Each row of a before or after table is a point. One or more steps were done to the points. Then noise was added and the rows were shuffled. The steps act on how far a point lies along the listed directions, d1 being the first. What was done? A step turns or swaps two directions, mirrors them in a line or flattens them onto one, adds a multiple of one to another, or multiplies one. Angles are multiples of 10 degrees, from the lower direction toward the higher: turns from -170 to 170, lines from 10 to 170 but not 90. Use the fewest steps. Two steps may share a direction if one is a turn and the other turns, adds or multiplies; they go together, in the order done. Otherwise the lowest direction goes first.
In the rows, 128 means zero.

Directions:
(1): [124  85]
(2): [171 124]
Before (12 x 2):
[[ 87 115]
 [109 114]
 [146 159]
 [121 150]
 [141 134]
 [112 126]
 [111 130]
 [ 88 113]
 [134 140]
 [ 61  65]
 [ 97 160]
 [125 165]]
After, 12 rows:
[[113  99]
 [126 146]
 [121 122]
 [133 138]
 [114 101]
 [120  99]
 [134 165]
 [122 177]
 [137 177]
 [122 126]
 [129 186]
 [ 95  19]]
Steps: multiply d1 by 1.6; multiply d2 by 0.4

Directions:
(1): [145 175 111]
(2): [ 92 152 158]
Before, 10 rows:
[[119 139 116]
 [134 100 135]
 [117 118 149]
 [150 137  91]
 [145 128 105]
 [ 81 172 160]
 [130 192 120]
 [173 102  88]
 [ 83 199 162]
 [113 150 153]]
After (10 x 3):
[[180 128  80]
 [109 194 143]
 [156  70 102]
 [148 101 125]
 [113 130 159]
 [125 158 123]
 [125 131 108]
 [128 167 104]
 [177  74  87]
 [127 106 149]]
Steps: mirror d1 and d2 in the line at 160 degrees

Directions:
(1): [149 107  76 138]
(2): [154 142 142 179]
(3): [158 174 117 104]
(4): [ 87 159 102 147]
Before:
[[111 123 109 114]
 [198 129 125 146]
 [101 116 108 157]
 [132 141 148 146]
 [196  94 101 154]
 [208 120 112 157]
 [ 94  96 112 117]
 [117 113 112 115]
 [143 130 169 127]
 [111 125 160 101]
 [102 126  86 112]
 [159 132 176 137]]
After (12 x 4):
[[176  46 124 134]
 [145 172 101 106]
 [147 146 110 123]
 [132  69 178 105]
 [ 96 109 141 126]
 [131  96 178 107]
 [166  61 141 147]
 [135 157 108 133]
 [191  67 108 117]
 [134 178  89 148]
 [134 137 161 110]
 [ 99 154  84 119]]
Steps: add -0.5 times d1 to d2; turn d2 and d3 by -120 degrees; multiply d4 by 1.6

Directions:
(1): [ 96 120  74 161 108 123]
(2): [ 70 106 167 122 116 120]
Before, 10 rows:
[[153 146 113 137 130 118]
 [104 122 109 147 131 120]
 [101 103 194 109 146 111]
 [130 142 127 123 115 148]
 [166 129  12 188 111 120]
 [167 144 124 134 133 126]
 [170 137  89 153 149 136]
 [214 157  68 117 148 123]
 [187 154 110 108 143 143]
 [149 136 112 145 123 130]]
After, 10 rows:
[[222 160  65 118 149 123]
 [154 125 158 115 158 118]
 [ 49  86  90 176  88 103]
 [ 66 108 133 142 122 114]
 [223 169  88 111 151 146]
 [153 145 115 137 129 116]
 [184 150 116 136 138 131]
 [135 131 118 145 120 129]
 [133 143 124 122 113 150]
 [153 131 100 153 144 134]]
Steps: add 1.5 times d1 to d2

Directions:
(1): [114  95 145 167 180 118 143  97 164]
(2): [160 114  72 164 153 145 130 132  87]
(3): [ 96 133  82 130 124 121  64 111 156]
(4): [124 172 149 151 123 123 120  66  89]
Before:
[[142 154  87 164 140 133 121 110  89]
 [129 135  72 132 117 129  89 145 110]
 [132 113 140 105 114 133 134 128 147]
 [152  93 101 110 124 139 154 170 120]
 [141 115  87 125 127 136 117 120 116]
 [138 151  72 138 121 132  82 126 119]
 [129 116  93 127 149 138 147 134 132]
 [112 184 220  95 119  89 169  76 128]
 [158 138 163 125  99 123 158 137  66]
 [150 132 172 128 133 124 168 129 134]
 [127 116 117 159 150 141 155 115 113]
 [121 161 125 127 112 118  78 101 124]
 [136 148 164  93  94 130 164 123 131]]
After, 13 rows:
[[146 107  69 143 147 141 136 123 132]
 [134 135 161  98 111 123 164 171 146]
 [104 117 178 117 132 108 140 132 171]
 [126 117 157 107 123 122 148 112 144]
 [157 124   7 115 137 126  97 171 103]
 [130 142 142 119 106 142 160 134  98]
 [133 115 110 137 131 137 119  97 128]
 [122 118 126 102 118 118  95 158 168]
 [133 110 155 152 155 126 166  88 120]
 [166 134  95 149 137 138 133 132 100]
 [115 129 172 106 123 113 134 139 186]
 [161  75 111 149 146 127 156 169 109]
 [120 147 144 119 130 128 158 104 123]]
Steps: turn d1 and d4 by 140 degrees; mirror d2 and d3 in the line at 120 degrees

Directions:
(1): [142 130 146 150 146 116 142  82 154 101  58]
(2): [133 181 107 152 155 126 157 173  90  93 116]
(3): [ 96 108  92 194 150 124 140 126 168 131 157]
Before:
[[142  99 162 133 132 109 119  86 144 131  93]
 [120  91 141 133 131 130 127  71 183 131  84]
 [154 147 164 105 133 125 121 111 116 106  79]
 [125 106 167  98 107 131 110  84 138 132 103]
 [136 111 151 108 109 119 108  73 154 117  97]
 [113 103 139 146 113 128 114  91 165 137 140]
 [137 127 161 114 122 137 131  87 157 131  73]
 [107  98 123 173 135 121 128  95 179 144 125]
 [150 170 129 113 134 143 136 166  69  89 107]
 [146 170 118 115 136 115 164 142 105 101  79]
 [100  88 145 161 133 115 131  39 220 150 102]
 [164  90 186  45  92 143  95  79 140 169 130]
 [143 110 144 128 128 134 103  88 147 128 115]]
After (13 x 11):
[[162 157 176  70 110 125 124 120  94 120  68]
 [137 190  91 192 188 130 179 184 104  92 139]
 [166 167 170  71 124 138 136 112  99  95  36]
 [127 166 136 144 144 128 144 135 104  92  96]
 [182 206 201  36 112 124 141 102  73  99  14]
 [148 166 139 120 129 120 133 115 108  82  76]
 [156 156 140 125 136 131 120 122 105 104  97]
 [122  94 123 122 116 118 132  88 175 143 111]
 [128 128 140 150 144 122 127 106 150 115 104]
 [145 161 155 113 133 138 146 111 128 109  58]
 [100  77 106 174 128 142 116 106 174 138 164]
 [149 166 154 107 117 131 130 135  96 106  98]
 [161 147 166 121 138 108 134 115  97 108  73]]
Steps: add 1 times d1 to d3; turn d2 and d3 by 160 degrees

Directions:
(1): [ 95 166 138 121 126 144 102 202 122 115 170 120]
(2): [155  90 106 105 110 185  96 152 142 169 120 156]
(3): [125 116 124 104 150 147 100 106 133 140 136  38]
(4): [ 93 110 104 181  92 174 170 134 112 121 118 102]
Before, 13 rows:
[[161 149 145  83 140 128  74 150 142 128 147 112]
 [137 145 123 133 145  96 130 110 146 115 138 136]
 [109 144 140 130 133 128 104 133 125 115 154 110]
 [109 128 126 153 133 127 149 129 130 130 124 123]
 [131  83 110 157  95 211 132 162 124 156 121 151]
 [126 108 109 144  98 191 130 167 129 147 132 158]
 [128  79  90 141 110 167 135  95 138 126  94  97]
 [127 110 106 143 127 132 124 104 126 129 118 115]
 [122 134 154  95 165 114  66 107 145 139 165  50]
 [120 127 114  91 152 164  82 126 124 146 144   7]
 [130 116 126 148 148 102 153 105 118 109 108 137]
 [135 126 149 130 142 110 133 105 124 118 127 116]
 [156  90 114 142 125 120 156  76 137 136  83 132]]
After:
[[169 116 144 103 135 130  96 158 142 152 133 211]
 [126 119 135 147 127 130 147 116 118 115 120 109]
 [112 137 136 139 140 108 141 132 136 129 132 146]
 [104 107  87 180  65 203 167 177 106 135 110 157]
 [ 80  97 108 188  84 191 145 145 123 138 138  96]
 [129 121 105 148 125 123 128 120 122 124 121 151]
 [104 134 133 149 115 140 125 136 120 113 143 126]
 [133 116 113 133 103 189 112 146 128 129 129  84]
 [155 102 121 132 130 111 142  96 139 132  94 141]
 [132 118 133 136 160 101 142 105 117 106 116 119]
 [123 136 113 139 139 120 135 111 143 114 140  95]
 [145  99 107 134 105 130 134 127 137 116  96 199]
 [164 134 136  95 134 124  98 149 142 147 142 188]]
Steps: multiply d1 by 0.7; turn d3 and d4 by 110 degrees; turn d2 and d4 by -20 degrees

Directions:
(1): [153 182 104 121 118 132 187 157 147 116  70 109 124 119]
(2): [143  95  86 135 168 134 180 109 166 130 173 104 158 146]
(3): [166 130 112  76 109 160  79 147 151 145 121 127 172 167]
(4): [128 111 123 127  50  81 151 132 100  99 148 110 162 146]
Before:
[[126 108 146 126 110 127 115 136 118 111 155 125 142 131]
 [125 165 139 132 156 137 130 149 135 120  75 134  85  88]
 [133 110 123 129 120 108 123 130 131 119 155 121 136 133]
 [140  99 118 103  96 122  88 135 127 133 159 122 165 147]
 [123  87 138 127 169 143  78 116 119 168 154 143 133 148]
 [127  96 114 125 109 132 125 117 136 141 150 116 151 132]
 [101 143 164 149 162 137  88 138 109 138  94 166  72  93]
 [126 133 144 122 146 132 125 135 125 131 104 144 116 107]
 [115 113 138 134 116 115 129 118 120 124 156 130 125 134]
 [121 121 143 145 122 128 117 128 118 115 114 125 110 118]
 [ 98 149 170 139 121 139 101 145 105 143  90 146  87  82]]
After:
[[105  81 129 157 141 106 121 104 116 129 182 124 129 117]
 [ 91  61 158 160 168 117  81  96  88 156 180 149 116 133]
 [158 102 111 104 124 154  96 137 151 132 130 112 157 153]
 [205  94  73  37 145 202  50 157 200 167 150 125 224 213]
 [108 114 153 129 116 123  99 116 114 130 153 140 123 138]
 [161 118 107  88 139 151 117 137 157 138 125 127 163 147]
 [216  96  61  27 127 218  67 162 220 182 148 102 246 216]
 [199 150  77  62 133 176 126 168 191 131  86 105 176 157]
 [107 117 145 150 127 100 116 129 112 117 152 134 103 111]
 [125  93 145 126 127 137 110 128 120 125 167 127 141 126]
 [ 76 110 153 170 118 111 134 101  96 126 142 129  94  85]]
Steps: multiply d1 by 1.6; multiply d2 by 3; turn d2 and d3 by -120 degrees; multiply d4 by 0.4
